Each point is reached from the start by the listed moves, each made 0, 1 or 2 times, or once backwards (-1), plus a little noise. Say if it took an odd or an even number of moves. Then give how often each move was made.

Moves:
(1): [ 41   4 -35  17  23  18]
(2): [ 13  34  23   3 -23  -5]
(3): [ 20 -15  29 -10   5  14]
Start: [-7 21 -9  9  0 -3]
Points:
[-21 -12 -32   6  21   2] => odd (0, -1, 0)
[ 47  26  71  -8 -11  19] => odd (0, 1, 2)
[-62 -17   5 -11  -2 -16] => even (-1, -1, 0)
[121  83  -5  36   5  36] => odd (2, 2, 1)

Moves:
(1): [ 39 -10   0  20  11  42   0  -1  14   3   1]
(2): [ 23  60 -26 -11 -20   3  -2 -15   2  -2  -7]
(3): [ -9  13  49 -17   5  26   2  16 -24  12 -24]
(4): [-14  14  -2  40   9   1  12 -19  -9  24  14]
(5): [  0  14  -8 -21  57   6  14  11  23   4  14]
(6): [-35  -2 -23  -7  -2  28 -30  15  -7   2   4]
(7): [-13  -5  -6 -13 -23  14  52  10   9  12   7]
(8): [  1  14   5  19   3  -9  20  56   5 -17  -3]
(9): [-6  4 10  6 -9 -3 -6  5 38 17 -2]
Start: [  1  12  27 -10 -13 -14 -29 -13  26   0 -16]
Points:
[48 25 49 59 -8  5 88 22 54 22  0] => odd (1, 0, 0, 1, 0, -1, 1, 1, 0)
[ 92  -5 -32 -71  84   7  74  -1  96 -32  36] => even (1, 0, -1, -1, 2, -1, 1, 0, -1)
[-18  75 104  -3  65 -71 -31 -24  38  38 -31] => odd (-1, 0, 1, 1, 1, -1, -1, 0, 1)
[  73   54   49 -121  -16   69   87  -34   72   32  -33] => odd (1, 1, 1, -1, 1, -1, 2, -1, 0)

Moves:
(1): [ 29   6  -9  -4  -7   8   0  13  -4   8   0  -6   2  -6 -11   9  -4  -4
   5]
(2): [-1 20 -4 -8 -6  2 -7 -8 -4  4 -2 10  4 -4 14 11 -3  9 -3]
(3): [ 11  -3  21  -6  -3  -2   3  -3  -4 -13   4  -4  10   1  11  -2   1   1
   1]
(4): [  1   1   7  21  11   6  -4   9  -8  -3   6  15  10  10  -1   3  -2   7
 -10]
(5): [  8   7   0  -3  12  -3   0  -5   2   3   8  -7   0   2   0   1  -1   4
 -10]
(6): [ 2  8  9 -8  2 33 16  6  3  4  5  0  5 10  7 -9 11  7  1]
(7): [  1   0  -2  -4  -6  -7  14   5 -11   9  -2  -5  -2   6   5  10   1  -5
  -1]
(8): [ -1   0  -2 -14  -1  -3 -12  21   5  -1  -1  -2   0  12   6   0  -1  -6
  -8]
(9): [ 5 14  2  8 -6 -6 16  9 18 -3  3  6 -7 -4  1 -3  0  2 -8]
(10): [  7  -2   6   5  -1  -6  -5   4   2  18  -9   3   2   3   7 -10  -3   1
   9]
(11): [-9 -9  4 -4 -2 -4 -4  0  4  5 25  9  4 -4  4 -1 -2  2  6]
(12): [  4 -10  -1  -9   8  -9   6  -3   1   1   0  22   5   3  -1  -6   5   4
   6]
(13): [ -3  -7 -13   2 -11  -7  -2 -10   8   5  -1 -10  22   3  -6   4   8  -2
  -7]
(14): [ -5  -6  -7  -6 -10  -9  -7 -10   5  -2   6   4  -5  25 -11   5  -6   5
  10]
(15): [  2 -14  -8  10  13  20   2 -14  14 -13  -7   9  -1   1  35  -1 -10  -3
  -6]
(16): [ -2  -6   8  -4  -4   1 -10   1   8   8  -4  -2  -5  -3  -8  15   3   0
  -5]
(17): [  4   8  -8  13   2  11   1   8  -2  -5  -3  -6 -11  -3  15   6  27  15
  -3]
(18): [ -4  -4  -4   0   4   2   6   6   1  -6  -2  -4   3  -6   3   2 -10  15
   1]
Start: [ -1  -1   1 -12  -3  19   2  10   4  -5   0 -19  -3  -3 -11  -2 -11  -1
   1]
Points:
[ 57  -5  -4 -22  33  15   8  34  31  59 -25  78 -13  34  60  10 -58 -21
 -14] => odd (1, 1, -1, 1, 1, 0, 2, 1, 1, 2, 0, 2, -1, 0, 2, 1, -1, -1)
[  2  23 -28 -22  20 106  25 -74  49 -41  20   3  39  53 121  14  68  58
 -51] => even (-1, 2, 1, 0, 2, 2, 0, 0, 0, -1, 0, 1, 2, 1, 2, 0, 2, -1)
[-49 -77 -38  25 -51 -30  17 -44  69  17 -31 -38  12  -4  64  26 -51  11
  13] => even (-1, 0, 0, -1, -1, -1, 2, -1, 1, 2, 1, -1, 2, 1, 2, 1, 0, 2)
[-74 -48 -10 -41 -26  34 -29 -17  89 -29  13  10 -69  33  20  26 -71 -25
  -2] => odd (-1, 0, -1, -1, -1, 0, 0, 1, 1, -1, 1, -1, -1, 2, 2, 2, -1, 0)

Moves:
(1): [ 18  12 -10  -8  -9   1 -11  -2   2  -2  12   4   2   5   2  -3  -6 -16
   8   1  -2   3   5   6  -4]
(2): [-6  9  0 -3 -2 -8  3 11  2  5  5 -1  2 -1 -1  0  5 -1  9  4  1  0 -6 -2
  7]
(3): [11 -4 20 -4 18 -5 -6  6 -5  4 10 -5  6 -6 -4  3  1  9  3  0 -2 -7  1 -1
  1]
(4): [  4  -1  -1  18   2   4  -3   2   3   4   2  -2  -5  -2  -2 -14  -8   2
  -8 -15  -2  16   9  -8  -2]
(5): [ -4   1  -5  -6  25   2   9  -4  -1   2  -5   2  -7   0   4 -17  -3   7
   9   2  19  -2   4  -6   3]
(6): [  1  10   4   1  -4  15   2  -4   5   1  -2 -14   1 -10   6 -12  -4   8
   1   4   0  -4  -8  -5  -9]
(7): [10  1 -6 -3  0 -2 14  0  6  1  0 -1  1 10  3  8 -7 -2 -4 -4 -1 -1  5 -3
  2]
(8): [ -2  -3  -1  -5   0   5  -1  14   0  -3  -5  -5  -4  -1  -3   3 -11  -3
  -3  -1   3   7  -4   6  -1]
(9): [  1   0  -3   4   6  -3  -9   0  15 -10   0  -3  -7  -8   3   5  -5  -2
   2  -6  -1   6  -2   1  13]
(10): [ -3  -6  -1  -1   5  10   2  11  14  17  -3   8   9  -4  -3   1  11  -2
   4   9  -3   4  -9 -10  -7]
(11): [ -9   0  -7 -11   4  -2   5  -6  -6  -6  16  -5   8  11   2   8   1   7
   1  -2  10  10  -1  -5  -2]
(12): [  0   2   5   0  -2   7   9   6   5 -14   3  18  -9   4 -11   1   4   2
  -3   3   2   0   0  -6  -3]
(13): [  0   0  -6   1  -3  -2  -1   6   0 -17 -10   6  24   5  -5 -11   2   5
  -1   3   0  -8  -1  -4  -7]
(14): [ 7 -3 12 -3 -5  4 -4 -7  4  2 -3 -7  2 18  7  0  7 -2 12  1  6  2 -6  4
  0]
(15): [ -8   4   9   7   8  -5  -4   1  -4   5  -5  14  -7   1  26  -1 -10 -13
   2  14   3   7   6  -2  -2]
(16): [  4   6  -1  15   5   7 -11  -3 -17  13  -2  -6   0  -4  -4  34  -2   3
   1  -4  13   9  10  -4   4]
(17): [ 17  -3 -10   3   4  -4   6  11  -6  -9   5   0 -13  13  17  -8  16  -1
   0   4   2  -1 -12   5   0]
(18): [ -7  -1  -5  -2 -12  -4  -4   4   1   2   8   5  -6   6   9   1  -1  12
   5 -16  -2 -10  -2  -3  -6]
(19): [-10  -8  -2   9   2   5   4   8   0  -3   2   0   0  -8  -1  -2  -2   5
  14  13 -10  -1   7   6   4]
(20): [  8  -1   0   0  -2 -13  -4  -2   2  -4   1  -2  -5   6  -2   4  -4   4
   0  13   8  -1   4   4  -5]
(21): [  4  -8   1  -1   1  -1  10   0   4  -3   1   4   3  -4   8  -3   5  -7
   6  -3  10   2   1  -7 -10]
(22): [ 1 -2 -3  0 -1 -4  0 -3 -8 -1 -5  3 -1 -3  0  5 -1 15  1 -2 -2  8  2 -6
 -2]
(23): [ -7   5   6  -1   0   5   1   3  10   6 -10   5  10  -2   6  -5  14   5
  -9   4   1   4  23   8  -2]
(24): [ 4  0  2  9  0  1  6 -1  0  0 -3 12  0 -1  1  3 -6  7  4 -2  3  1 -9 19
 -7]
Start: [-11   0  12  -1 -10  -4   0 -18   5  12  -1  -3  12 -11   2   7   0  -6
 -11  -3 -19  18   5   2   0]
Points:
[ 23  56  21 -16 -69  34  28 -65 -39  24  62 -14   6  29   1 121 -41  19
   7 -69  23  49 -12 -35 -37] => odd (1, 1, 0, 0, -1, 2, 2, 0, -1, -1, 2, 2, -1, 1, 0, 2, -1, 1, -1, -1, 1, 1, -1, 1)
[ 30 -10 -44  46  48 -44  71  33 -47 -26 -68  68 -21  22  14 -16 -14  13
 -26  15  62  45 -10 -38 -25] => odd (-1, 1, -1, 1, 2, -1, 1, 1, -1, 0, -1, 1, 2, -1, 1, 1, 2, -1, -1, 1, 1, 2, -1, 1)
[ 29 -38  -9 -43  72   7  11 -25  73   5  27 -28 105   7   4 -14 -15  33
  40 -59  38  29  23 -64 -24] => even (1, -1, 2, 1, 2, 0, 2, 0, 2, 2, 2, -1, 2, 1, -1, 0, -1, 1, 0, 0, 2, 0, 0, 0)
[ 85  38  19  79  47  -9  32 -20  -5  -9  -4  -9 -90 -35 -20  11 -13 100
 -50 -18  20  46  -8   0  16] => even (-1, 1, 1, 2, 1, 2, 1, -1, 1, -1, -1, 2, -1, -1, -1, 1, 2, -1, -1, 2, -1, 2, 0, 2)
[-24 -37   7  11  45   7  87  56  17  30  49  -3  -9   0   6  38  36  25
  25 -40  18  38  40 -16  25] => even (-1, 2, 1, 1, 1, -1, 2, 1, 0, 0, 1, 1, -1, 0, -1, 1, 1, 1, 2, -1, 2, -1, 1, 0)
[ 10  20  23 -38  58 -26 -25  -3  40  23  -2 -18 -30 -70  33 -29 -42  49
  17   9 -14  -8  12  47  18] => odd (1, 0, 2, -1, 2, 1, 0, 1, 2, 0, -1, -1, -1, -1, 0, -1, 0, 1, 0, 1, -1, 1, 1, 1)
[  23   77    2  -13   -8    9   12   14   99  -34    9   58  -26   29
   84 -100    6    0   49   13   -3  -25  -16   16   -3] => even (2, 2, 0, 0, 2, 2, 1, -1, 2, 0, -1, 2, 1, 1, 1, -1, 1, 2, 0, 0, -1, -1, 1, 1)

Moves:
(1): [ -4  -1   8   4   0   2  -4  -5   5  -8  -8   4   0   1   4  -2  -2   0
   1 -12  -8  -2   2  -6  -2   1]
(2): [-1 -6 -6 -4  0  7 -3  2 -3 -2  0  4  0  2 -5 10 -2 -2 -9 -6  0 -5 -4  2
 -4 -8]
(3): [-2  2  0  3  6  5  1  8 -7 -1  3  2  3  6 10 -8 13 -5 23 -2  3  5 -2 -1
 -5 10]
(4): [ -8  13   0  15  -2   2   0   5 -15   2   4  -5 -16   1 -14  -4  12  -4
   1  -6  -1  -1  16  -4  -3   5]
(5): [  5   3   4   1   0  -6  -2  -6 -15   5   5   5  -2   4  -4   0  -6   4
   3  -3   1  -1   6  -2  -3   0]
(6): [  7  -5   0  -2   3   2 -10   6   0  -5  -3  -3 -14  -8   9   1  -2  -1
  -6  -1   3  -5  -9  -6   2   8]
(7): [ -2  -7  -3   3   3  -1   2  -2   4  -1  13  -4   9   9  -2 -11   9  -4
   8   4   1  -9  11   3   2 -14]
(8): [-7  4 10 -6 11  7  4  8  3  9 -1 -1  7 -3 11 -8  7 -1 -4 -7 -3  3 -2  6
 -4  0]
(9): [  7 -12   0   2  -4   7 -13  -1   8  -5   0 -14   2  -9  -2   3  -4   4
   4  -1   6   2  -4   2  11  -1]
(10): [ -4  -5  -1  -9   5  -1   2 -11  -3   2  -5   6   4   4   4  -5   2   6
   7  -8 -16   7   8  -5  -1  -2]
(11): [ -6  -1  -2 -10  -8  15  10   3   5   3   3 -12   5  15  -6  -6   3  -5
   2  -8  -3   4   9   2   1   6]
(12): [  1 -12  -5   4  -2  -4  -8 -12   7  -9   3  -2   5   0   8   0  -6   8
  -1   3  11   2   1   6   4  -4]
(13): [  1   7  -1  -1  -4  -3   5  16  -2   6   5 -14   5   5  20   4  -8   0
   9   3   2  -4   0 -12  -2 -10]
(14): [  8   4   0  -1   2   6  10 -12   5 -13   4   1  -8  -4  -1   3   2  -3
  -2  -2   3   6  -8   8   2   0]
(15): [  6   5  -1   3   9  11  -6 -11  11   8  -2  -2 -10  -1  -9  -2   3 -12
   0  -3  -2   3 -14  -2   1   4]
(16): [ -4  -2  -5   8 -10   9   5  -3   6  -4   7   9   4  -8  -7  -1  -5  -1
  -4   1   1   0   2   8   5   2]
(17): [  9   4  -7  -4 -10 -12 -11  -9   2  -9   7  -6   5  -5   6   2   0  -9
   0 -11   8   2   6   4   8   3]
(18): [ -3  -1   3  10  -7   2  -7  -1   9 -11 -10  10   4 -19 -11  -6  -2   0
 -11  -3  11   9 -15 -10  16   1]
(19): [ -9   6   4   4   2  -1   0   3  -2   1  -2  -2   2   1   3  -3   4  -5
  -2   7  -1   2 -12  10   6  -8]
(20): [  9 -10 -10  -9  -2  22  -2 -19  14 -27  -7 -12  -2 -12  -3  17  -3   6
 -20   1   8 -16  -5  -2   9  12]
(21): [  8 -13 -12   5  -3   4   9   1  -1   1 -10  -2   9  -8 -11  -3  -3  -7
  -8   6  -1  -1   2  -5   4   6]
(22): [  0   2   3   2   6   4  -4  -4  -1   2   4   5  -1   1   4   5  -3 -11
   6   3   2   4   8   6   5  -7]
(23): [ -2  -4  -5  11  -8   9 -11  14  -2   5 -13   5   3   4  -4   3   9  10
  -2  -7  -1  -7   4   2  23 -20]
(24): [ -7  -3   6   2  -5  10  -2  -3   0  -1   6  -3  -6   4   0  10  12  -8
  -1 -10   3  -8   2   2   0  -9]
Start: [-12 -21   2  -8  -1   2   9  16  -3  21  17   8 -11   4  10  -8 -10   0
   9  -7  -2 -10  14  -4   3   1]
Points:
[ 24 -81  15   6  30  69 -29  27   7  99 -16   4 -18  12  33 -15 -17 -11
  24 -30  -3   2  14   9  45 -17] => even (0, -1, 0, -1, 2, 2, -1, 2, 1, 0, 1, 2, 0, 0, 2, 0, -1, -1, -1, -1, 2, 2, 2, 1)
[  2 -49 -11  42 -16 110 -26 -22  60 -70 -48  12  30 -64  54  51   8 -48
 -25 -52  50 -16 -73   0 121 -54] => odd (2, 1, 2, -1, 0, -1, -1, 1, 0, 0, -1, 1, 2, 2, 1, 0, 1, 2, 2, 2, 2, 2, 2, 2)
[  1 -62 -29   8 -29   8 -26  29 -47  -7 -55  35   4 -11 -13  25  18  25
 -39 -49  -3 -59  28 -26  36   4] => odd (1, 1, 1, 0, 1, 0, -1, 0, -1, 0, -1, 0, -1, -1, -1, -1, 1, 0, 0, 1, 2, -1, 2, 1)
[ -19 -111  -29    1  -27   95  -24  -20   84  -22  -20  -40   63   10
   -3  -14  -40   -4   17  -28   13   -7  -39  -50   64  -30] => odd (2, 2, 1, -1, 0, -1, 1, -1, 2, 1, 2, 2, 2, -1, 2, 0, -1, 2, 1, 1, 1, 0, 0, 0)

Moves:
(1): [  2  -8  -1  -2   5  -6  -3 -11   9   1   2  -1  -2   0   0   3  -3  -7
   2  -6  -1  -8  -5   3  -3]
(2): [  0 -10   4   0  -6   5   6  10   5   1  -2   6  -6  -2   0  -7  -7   6
   4  -5  -5  -2   1  -1 -11]
(3): [ -1   0  -1   8   6  -9   9  -4  -2  -1  -8 -12  -4  -1  -3  -4   1   9
   3  -2  -8   8  30  -2   0]
(4): [  6   4  14  15   0   2  -4  -7   1  -8   8   3 -14 -17   5 -13  13  12
   0  20   6 -14   1  -9  13]
(5): [ -5   4   8   5  -3  -6   1  10   1  -1  -3 -13   6   0 -19   2 -15   8
   6  -8   3  12  -2  13 -12]
(6): [ -8  -4   0  -1  10  -1  -2  -5  -6   0  -3   5  -9  -4  -2  -2   2   2
   2  -1  -3 -12  -2  -4   1]
(7): [ 12 -10  -1  -1  11   4  -6  -2   8  -1  -4  20  11   5   6   7   2   9
   8  -2  -2  -3  10   7   4]
(8): [  2   2   6   1  10 -15 -10  -3  -3   2  -2  -7 -10   4  -5  -2   3  16
   8  11 -11  -3  -5   0   4]
(9): [ -1  -1  10   0   3  -7  -6 -10  -1   1  -1   4   6   4  -1  -1  10   1
  11   0  -1  -2   5   2  -4]
(10): [ 1  6  5  1  3 -3 -8 -6  8 10 -3 -4  0 -5  1 10  1 -9 -6  0 -1 -3 -5  3
 -5]
(11): [  6  -2   2  -4  -4  11   0   0  -6   6   0  -3  -1  10   4  -4  -9   7
  -4  11   2 -15   4  12   2]
(12): [ 2  1 -1  9 -2  7  5  1  2  0 -5 -4  3  8 -8 -3 -1 -3 -7  4 -1  7 -4 -5
  9]
(13): [  3   9  -3  -6  -6  -2   0 -11  -3   5  -1  -8  -1 -12  -8   3  10   8
  -1  -3   4  -5  -1   6  -2]
(14): [ -4 -11  -2 -15 -10  -2  -9  -1   1   1  -2   1   9  -8   6   3 -15  -7
  -6  18  -4 -11  -6   3   4]
(15): [  4   5  -8  -4  -6  -1   5   1  -4  -1 -15 -12   9   9   8   1  -5  -6
   0   7   2   4   6   5   3]
(16): [ -4   5  -8   5  -7   4   1  18   4  11  11  14  16   8   1  -2   2  -3
  10  -3   4 -18   7   4  -6]
(17): [  4  -8   0  -1   8  -7   5  -9  -4   8   0  -7   0 -13   6  -9  -5  11
  11   6   3   1  13  -4  13]
(18): [-10  -1  -2  -4   3   5   7  12  -2   6   3  -6   3   9  -3   0   3   4
   4   3  -1  -3  -5   7   5]
(19): [ 3  3 -8  2  4  0  2  8  1  4 -1  1  5 -1  8 -6 -1 -5  0 -5 -3  4  0  7
 -5]
(20): [  0   8 -10  -2   4   1   7 -11  -3   3   7   0  -6  -8  -8   6   4  -6
   0  -5  -3   4  -7  -4 -12]
(21): [ -1  12  21   7   0 -10   4  -9   1 -16   5   7 -11  -9   7  -3   5   4
   9 -13  -1  -2  10  -4   5]
(22): [ -8  -7   1   0  10   5 -12   0   7  -7   4 -13  -1   2  -3  -8 -14  -3
   1   5 -11  -6  -2 -13   5]
(23): [  1 -10   1  -5  -3   5  -4   7   0   2   3  -3 -10 -13   3   4 -10  -6
   8  -1   0  -8  -3   5   6]
(24): [  1   4  16  -1  -9   3   2   5  -1  -6  -1  -7   2  -7 -11   4   1 -11
  -9  -1   5  -3  -6  -4  -2]
Start: [ -6   9   4   2  13   2   3 -13  12  12   2 -17 -10   2  -6   3  -5  11
 -10   4   8   4   4   1   9]
Points:
[-22  18  55  25 -12  14   1 -27  41 -11  -3 -72  -9   3   3 -40  -7 -12
 -49  33 -19 -39  42 -21  21] => even (1, 1, 2, 1, -1, -1, -1, -1, 1, 1, 1, 1, 1, 1, 0, 0, -1, 1, 1, -1, 1, 2, -1, 1)
[ -45   27   11  -39   -7   36   -9  -23   21   36    3 -115    1   -2
  -99   21  -33  -36  -69   27  -14  -18 -121   17  -50] => odd (1, 1, -1, 0, 1, 0, -1, 0, 1, 1, 1, 1, 2, 1, 0, -1, -1, 2, 1, 2, -1, 2, -1, 2)
[-25  63  -5 -27 -60  -5  20 105   0  49  -8 -25  20  10 -30  14  10  -1
  -5 -29  13 -20 -49  51 -55] => even (-1, 2, -1, -1, 0, 0, -1, 2, -1, 0, -1, -1, 2, 0, 1, 2, -1, 1, 2, -1, 0, -1, 0, 2)

Moves:
(1): [  5  -6  -3  -5   3  -6   2  -6  -1  10  -9  -2   9  -5  13   2  -7  -1
  -3   3 -20  14  13  -1  -8  12]
(2): [-2  2 -4  6 -5  7 -5  2 -4 -2  6 -4  2 -2 -4  7  5  4  5  7  5  5  0  0
 -8 -9]
(3): [ -4  -2   4 -11  -6  -3  -1   2  -4   8   0  -5  -1   7  -2   6   6   7
   5   7  10   6  -5   1   6   6]
(4): [-3  5  0 11 -7  6 -5  1 -5  2  4 -7  0 -7  0  2  8  3  5 -4  2 -4 -7  7
  1  2]
(5): [ -6 -10  -4 -10   0  -1   0   1  -2   2   9  13  -4  -8  -8  -6  -4  -4
   2  -1   3   2   3 -11  -6  -2]
(6): [ -1  -8   4  16  -1  -8   4  12 -12 -12   3   2  -6 -16   9   6  11  -4
  17  11   8  22   1 -10  -2 -17]
(7): [  4  -3  -2  -5   5   5   1   5   4   6   0   1  -2   5  -1 -11   0  -4
  -5  -7  -8   8   7   4   7   4]
(8): [ 11  -3  -6 -10   0   1   6  -8   5   3  -5   5  11  -5   6  -8   0  -8
   6  -4   1   4  -1   0  -1  -3]
(9): [  1  13  -4  36 -14  19   4   5  -6  -2 -15  -3   4   6   8   2   9   8
 -17 -11   4 -14  -9   6  -8   8]
(10): [  1   4  -4  -5  -3  -1 -14  -4  -7   6   2  -2  -2   7   3  -9   1  -2
  -8   5  -1   4   1   6  -5   2]
(11): [ 10  -3  -3   0  -2   2 -11  -3  10  20 -15   8   2   7   6  -7 -15  -5
  -2  13 -13   8  -1  13 -10   5]
(12): [-2  6 -1 -5  7 -2  8 -3  2  6  6 13  2 -6  1  1 -7 -9 -5 -6 -3 14  3  1
 -2 -1]
(13): [  5  -1  -9  -1  -6   8 -10  -9  -6  -6  16  14  -3 -15   5  12  -3 -12
  13  -6  11  11   4  -5  -3 -11]
(14): [-7 -3 -6  8 -3 -6  4 -2  3 -4  4 -5 -4  1  1  3 -2  8 -5  4 -2  5 -2 -2
  4  0]
(15): [ -3  -6  -1  -1   6   1   5   4   6  -3 -18  -3  -7  14   9   3   5  20
 -13  -8 -17  -6 -16   5  -3 -10]
(16): [-14  -9  10  -3  -9 -10   2   5   1   6  12  -3 -13  15   2  -5  -6  13
  13  -3   2  13  11   8 -14 -10]
(17): [ 8  4 -3 -4  0  0 -2  8  3 -5  7  6  0 -2  2  0  3  9  3 10 -1  6 -5 -7
 -6 -5]
(18): [  0   9  -8   3   2   8   2   9   0 -15 -13   3  11 -10   2  -1  -9  -5
  -6   1  -8   1  -4 -11  13  -1]
(19): [-8  1  1  7 -4 -5  7  8  1  7  3 -4  2  0 12  7  8 -6  1  7 -4  6  3 -1
  1 -4]
(20): [ -7  -4   6  -3   6  -5   4  -2  11  -1   3   1   0  -3  -3  -3   3 -14
   9  -9   2  10   3 -20   3   1]
(21): [ -8  -1   0  -3  12   7  -6   0   8  13   8  13   1 -19   1  -1  -6  -3
  -8 -10   9  15  16  -9  13   3]
(22): [  2  -3  10  -9  -6  -9  -6   0  -2   5   3   4   7   5  -5  -3  -8   4
 -12   3 -10  -1   1  -9   7   1]
(23): [ -1 -10   4   1   2  -1   0   2  -5   6   3 -10   2   5   9   4  -5   5
  -2   5   3   0  -6  -2   1   0]
(24): [ -2  -1   4   9  -8   6   1   2   6  -7   4  -3  -7  -7   7   1  -1  -4
 -13  -1  -2   5   4   5  -3  -5]
Start: [  6   4  -1  -8   3   4   0   2 -10  -9   0  13   5   9   0   5  -8  -9
 -12   4   2  -5  15   0  -5   0]
Points:
[-34 -50 -13 -40  -9  36  -2  34  -6   5 -40  36 -22   4  36  20 -52  33
  -6   0 -16  52  36  15 -33 -42] => odd (1, 1, 2, -1, 2, 0, 0, 0, 0, -1, 1, -1, 1, -1, 2, 2, -1, 2, 0, -1, 1, -1, 0, 1)
[  -6  -72   47 -121   17  -58  -47   -6   27   43   62   70   -1  -19
  -20  -82  -57  -47    8   39   47   92   61  -90   12  -15] => even (-1, -1, 1, -1, 2, 1, -1, 2, -1, 2, 1, -1, -1, 0, -1, 1, 1, 0, -1, 2, 2, 2, 1, 1)
[  6  18 -17  18 -19  26  18  22 -17  48   1  55  32 -15  43 -45  -2 -61
  61 -23  22 110  41 -10 -61  13] => odd (1, 0, 1, 2, 1, 1, 1, 2, 2, 1, 1, 2, 0, -1, -1, 2, 1, 1, 0, 2, 0, -1, 0, -1)
[ -5 -62  41 -40 -20 -31 -19  19  15  23   9  19 -57  55  35  -1 -29  44
 -46   3 -56  92  22   2 -23 -21] => even (1, -1, 2, 0, 0, 1, 2, -1, 0, 0, 1, 0, 1, 1, 2, 1, 1, -1, -1, 1, 0, 2, 0, 2)
